Rows are points. To make a cloud, some directions were put in groups of two or more. Within a group, all points are equally far from the middle, so they leave a hole (a ring in 2 directions, a hollow ball in 3). The other directions are filled evenly. Then the cloud was stretched, turned, moved and blurred a little. Count the holes, and give their numbers of directions, smallest first.
In the rows, zero is written as 128.

Cloud (21 x 3):
[[150 146 104]
 [ 76 141 127]
 [117 115  48]
 [158 146 154]
 [121 125 179]
 [136  86  76]
 [ 97  89 134]
 [ 83 115  80]
 [ 87 125  57]
 [113 137 111]
 [173 152  74]
 [133 121  71]
 [173 101 116]
 [105 123  53]
 [158 147  78]
 [178 101 183]
 [203 114 165]
 [147 126 135]
 [120  94 117]
 [194 104 123]
 [103  67 199]]
Holes: 0

Cloud (30 x 4):
[[106  52 132 124]
 [147  78  89 154]
 [ 75 121 177 116]
 [183 161 104 119]
 [103 126 136 193]
 [118 125 135 156]
 [101 119  81 183]
 [ 39 135 127 171]
 [ 95 120 166  68]
 [213  97  97 125]
 [142 113 195 152]
 [119  81 100 153]
 [102  51 184 108]
 [114 167 100  91]
 [164 158 134 100]
 [122 122 173 170]
 [ 93 111 165 126]
 [126  94  58 113]
 [125 203 110 125]
 [ 78  68 139 163]
 [171 143 145 199]
 [ 66 163 142 129]
 [150 159 118 102]
 [ 96  76 140 192]
 [ 64 160 126 126]
 [ 83 182 121 129]
 [190 112 166 153]
 [ 94 108 121 183]
 [103 162  93 140]
 [142  98 184 133]]
Holes: 0

Cloud (75 x 8):
[[ 71 132 139 122 149 134 154 116]
 [110  83 156  99 166 141 186  80]
 [163 181 142  49  95 132  88  73]
 [220 165 187  50 134 139 138  78]
 [121 185 117 140 109 114 102 162]
 [161 146  95 155 126 100  55  97]
 [115 187 162 135 115 147 177  75]
 [126 219 136 130 109 155  92 114]
 [150 154  61 126 157 121 165  91]
 [116 197 164 137 141 157 123  99]
 [ 73 109  76 120 113 182  76 118]
 [112 109 168 137  81 133 106  93]
 [160 135 141 156 121  73 125  96]
 [194 163 192  99 134  97 164  86]
 [ 74 220 121 170 119 138 116 129]
 [ 86 211 101 179  76 152 115  83]
 [143 220 140 145 116 109 155 128]
 [ 96 149 121 181 131 136 107 130]
 [163 112 100 126 105 132 142 113]
 [123 143  72 113 155 115 201 115]
 [208 121 131  89 153 176 179  74]
 [121 195 131 224  92 152 178  74]
 [ 66 126 125 150  85 103 125 139]
 [120 216 103  88 139 127 123  84]
 [112 140 114 144 104 123  87 101]
 [ 67 174  70 137 101  96 144 132]
 [105 128 103 113 109 171 179  64]
 [193 114 166 178  96  90 165  77]
 [100 225  87 156  98 119 146 148]
 [145 134 142 125 118 156 188 151]
 [104  57 139 109  69 127 130 136]
 [191 127 129 107 128 163 140  56]
 [ 65 141 149 161  55 153 110  93]
 [114 122 160 131 157 167 146 118]
 [ 85 148 137 152  23 126 100 115]
 [180 155 156  54 135 179 148 133]
 [168 166 132  76 146 149 167 159]
 [116  91 142  26 131 165  92  99]
 [127 117 148 102 144 101 124 122]
 [155 195 113  84 151 141 153 172]
 [ 80  86 143  71 166 147 163  92]
 [ 90 173 121 151 131 105 158 125]
 [179 121 171 133 107 111 143  80]
 [106 120 126  84  87 137 115 136]
 [112 100 181 121 114 160 148  75]
 [135 130 138 151  76 137  46 119]
 [ 65 121 121 169 152 130 159 127]
 [128 147  82 122 116 160 151 152]
 [150 225 125 169 102 102 154 146]
 [ 70 136 113  75 100 135 125 104]
 [171 103 190 133  81 121 108 131]
 [154 175  94  76 114 131 114  80]
 [107 127  57 133 135 118 119  92]
 [109 170  84 106  93  78 133 115]
 [ 73 128 141 123 170  87 130  93]
 [ 88 135  78 130 111 165 138 104]
 [129 148 159 127 200 110 142  84]
 [ 65 246  66 104 113 156 136 128]
 [171 168 110 121 130 185 128   7]
 [137 132 173 200  92 144 163  83]
 [ 57 115 132  84  97 182  82 104]
 [196 172 147 196 106 139 162 129]
 [105 193  96 134 174 177 209 151]
 [191 114 188 194  90 144 111 140]
 [135 138 176 233  76 129 160 104]
 [150  94 186 147 105 136 139 148]
 [183 103 108 122 111 148 116  60]
 [166 123  50  64 165 141 113 121]
 [185 110 140  87 157 183 160  72]
 [170 106 138  81 176 153 139 152]
 [ 96 102 115 141 138 149 195  72]
 [121 166  35  87 159 165 125 138]
 [135 162 105 146  99 179 101 130]
 [124  84 157 174 104 150 169  57]
 [145 178 103  83 148 162 161 150]]
Holes: 0
